Rows are points. To make a cloud, some directions were put in groups of two or more. Within a group, all points are equally far from the middle, so they leave a hole (a ring in 2 directions, a hollow ball in 3). The other directions are filled evenly. Then the cloud was stretched, turned, moved and blurred a little. Count the holes, and give their numbers of directions, smallest first.

Cloud (14 x 2):
[[ 0.40 -0.20]
 [ 0.16 -0.40]
 [ 0.43  0.04]
 [ 0.27 -0.37]
 [ 0.22  0.35]
 [ 0.22  0.34]
 [ 0.35 -0.30]
 [ 0.08 -0.40]
 [ 0.02  0.34]
 [ 0.36 -0.26]
 [ 0.31  0.28]
 [-0.10  0.22]
 [-0.15 -0.09]
 [ 0.15 -0.41]]
Holes: 1 (2)

Cloud (21 x 3):
[[ 0.32  0.03  0.40]
 [-0.32  0.01  0.36]
 [ 0.15  0.12  0.56]
 [ 0.32  0.10  0.00]
 [ 0.38 -0.44 -0.01]
 [ 0.33 -0.43  0.11]
 [ 0.02  0.07  0.59]
 [-0.32  0.22  0.35]
 [ 0.17 -0.02 -0.13]
 [-0.10  0.53  0.46]
 [ 0.37 -0.06  0.30]
 [-0.13  0.07  0.59]
 [ 0.35 -0.01 -0.05]
 [ 0.05  0.45  0.25]
 [-0.32  0.22  0.37]
 [-0.21 -0.22  0.02]
 [ 0.22  0.35  0.18]
 [-0.30 -0.08  0.23]
 [-0.12 -0.41 -0.03]
 [-0.20 -0.24  0.35]
 [-0.26  0.24  0.23]]
Holes: 1 (3)

Cloud (31 x 4):
[[-0.53  0.09  0.00 -0.02]
 [-0.29 -0.07 -0.27  0.38]
 [ 0.40  0.31  0.22 -0.18]
 [-0.17  0.21  0.40  0.00]
 [-0.02 -0.34  0.36  0.34]
 [ 0.06  0.44  0.25  0.20]
 [ 0.35 -0.21  0.37  0.27]
 [ 0.49 -0.20  0.10  0.09]
 [ 0.52 -0.18  0.35  0.10]
 [-0.26  0.24 -0.22  0.23]
 [ 0.38  0.34  0.29 -0.15]
 [ 0.05  0.42  0.05  0.13]
 [ 0.57 -0.06  0.40 -0.10]
 [-0.35 -0.02 -0.28  0.38]
 [-0.27 -0.43 -0.23  0.25]
 [-0.31  0.27  0.36  0.20]
 [-0.33 -0.49  0.09  0.30]
 [-0.50 -0.39  0.00  0.41]
 [ 0.03  0.40  0.09  0.26]
 [ 0.42 -0.22  0.40  0.18]
 [ 0.08 -0.40 -0.19  0.03]
 [ 0.12  0.02  0.05  0.46]
 [-0.48  0.11  0.13 -0.01]
 [ 0.03  0.27  0.45 -0.02]
 [ 0.02  0.23  0.09  0.46]
 [-0.35  0.20  0.32  0.08]
 [-0.41 -0.47 -0.07  0.31]
 [ 0.31  0.31  0.08 -0.19]
 [-0.08  0.03  0.38 -0.15]
 [ 0.36 -0.21  0.01  0.22]
 [ 0.42  0.12  0.47 -0.16]]
Holes: 2 (2, 2)

Cloud (50 x 6):
[[-0.15 -0.13  0.20  0.00  0.03  0.32]
 [ 0.23  0.50  0.15  0.33 -0.02 -0.34]
 [-0.14  0.01 -0.01 -0.44 -0.54 -0.22]
 [ 0.33  0.05 -0.16  0.11  0.34  0.01]
 [ 0.13 -0.26 -0.36  0.18 -0.19 -0.56]
 [-0.02  0.45  0.12 -0.21 -0.09  0.53]
 [ 0.22  0.01 -0.24 -0.17 -0.39 -0.47]
 [ 0.04  0.22 -0.28  0.11  0.19  0.40]
 [ 0.42 -0.05 -0.25 -0.40 -0.17 -0.20]
 [-0.02  0.46 -0.07  0.60  0.33 -0.04]
 [-0.40  0.07  0.29  0.18 -0.09 -0.38]
 [ 0.10  0.16  0.32  0.26 -0.04  0.35]
 [ 0.26  0.46  0.32  0.25  0.43 -0.04]
 [-0.15  0.24  0.31  0.26 -0.07  0.33]
 [-0.27  0.01 -0.26 -0.28 -0.44  0.05]
 [ 0.52  0.30  0.09  0.02 -0.18 -0.16]
 [ 0.12  0.05  0.02  0.20 -0.30 -0.52]
 [-0.04  0.19 -0.19 -0.31 -0.42  0.23]
 [ 0.16  0.35  0.40  0.08  0.22  0.29]
 [-0.29  0.40  0.26 -0.07 -0.23  0.07]
 [-0.14  0.22 -0.30  0.47  0.18  0.39]
 [ 0.39 -0.19 -0.16 -0.30 -0.02  0.05]
 [ 0.04  0.25  0.29  0.21 -0.16 -0.32]
 [-0.27  0.49 -0.05  0.02 -0.23  0.45]
 [ 0.12  0.93 -0.03  0.04 -0.07 -0.31]
 [ 0.01 -0.14  0.18 -0.54 -0.43 -0.09]
 [ 0.21 -0.43  0.23  0.01 -0.10 -0.04]
 [-0.20 -0.33  0.01 -0.41 -0.32  0.16]
 [ 0.07  0.10  0.23 -0.30  0.05  0.35]
 [-0.01  0.68 -0.35  0.15  0.17 -0.02]
 [ 0.56  0.17 -0.14 -0.15  0.05  0.31]
 [ 0.25  0.15  0.06 -0.61 -0.38 -0.19]
 [ 0.48  0.57 -0.37 -0.27 -0.08 -0.02]
 [-0.31  0.18 -0.25 -0.38 -0.27 -0.30]
 [-0.23  0.42  0.21 -0.14  0.10 -0.69]
 [ 0.20  0.48 -0.17  0.10  0.46  0.21]
 [ 0.02  0.28 -0.13  0.07  0.00  0.69]
 [ 0.41  0.09 -0.36  0.16  0.08 -0.17]
 [ 0.33  0.60 -0.03  0.14 -0.26 -0.24]
 [ 0.43 -0.31 -0.06 -0.13 -0.17 -0.02]
 [ 0.16  0.02 -0.05  0.21  0.36  0.18]
 [ 0.27  0.50  0.06  0.36  0.52  0.02]
 [-0.36  0.32  0.24 -0.46 -0.24 -0.14]
 [-0.30  0.52 -0.07 -0.49 -0.14 -0.13]
 [-0.05 -0.16  0.32  0.29  0.11  0.05]
 [-0.37  0.34  0.29  0.08  0.14 -0.20]
 [ 0.14 -0.16  0.19  0.45 -0.14 -0.29]
 [ 0.51  0.01 -0.17  0.27 -0.02  0.50]
 [ 0.10 -0.23 -0.15  0.37  0.08  0.48]
 [-0.13 -0.14  0.05 -0.42 -0.52 -0.02]]
Holes: 1 (4)
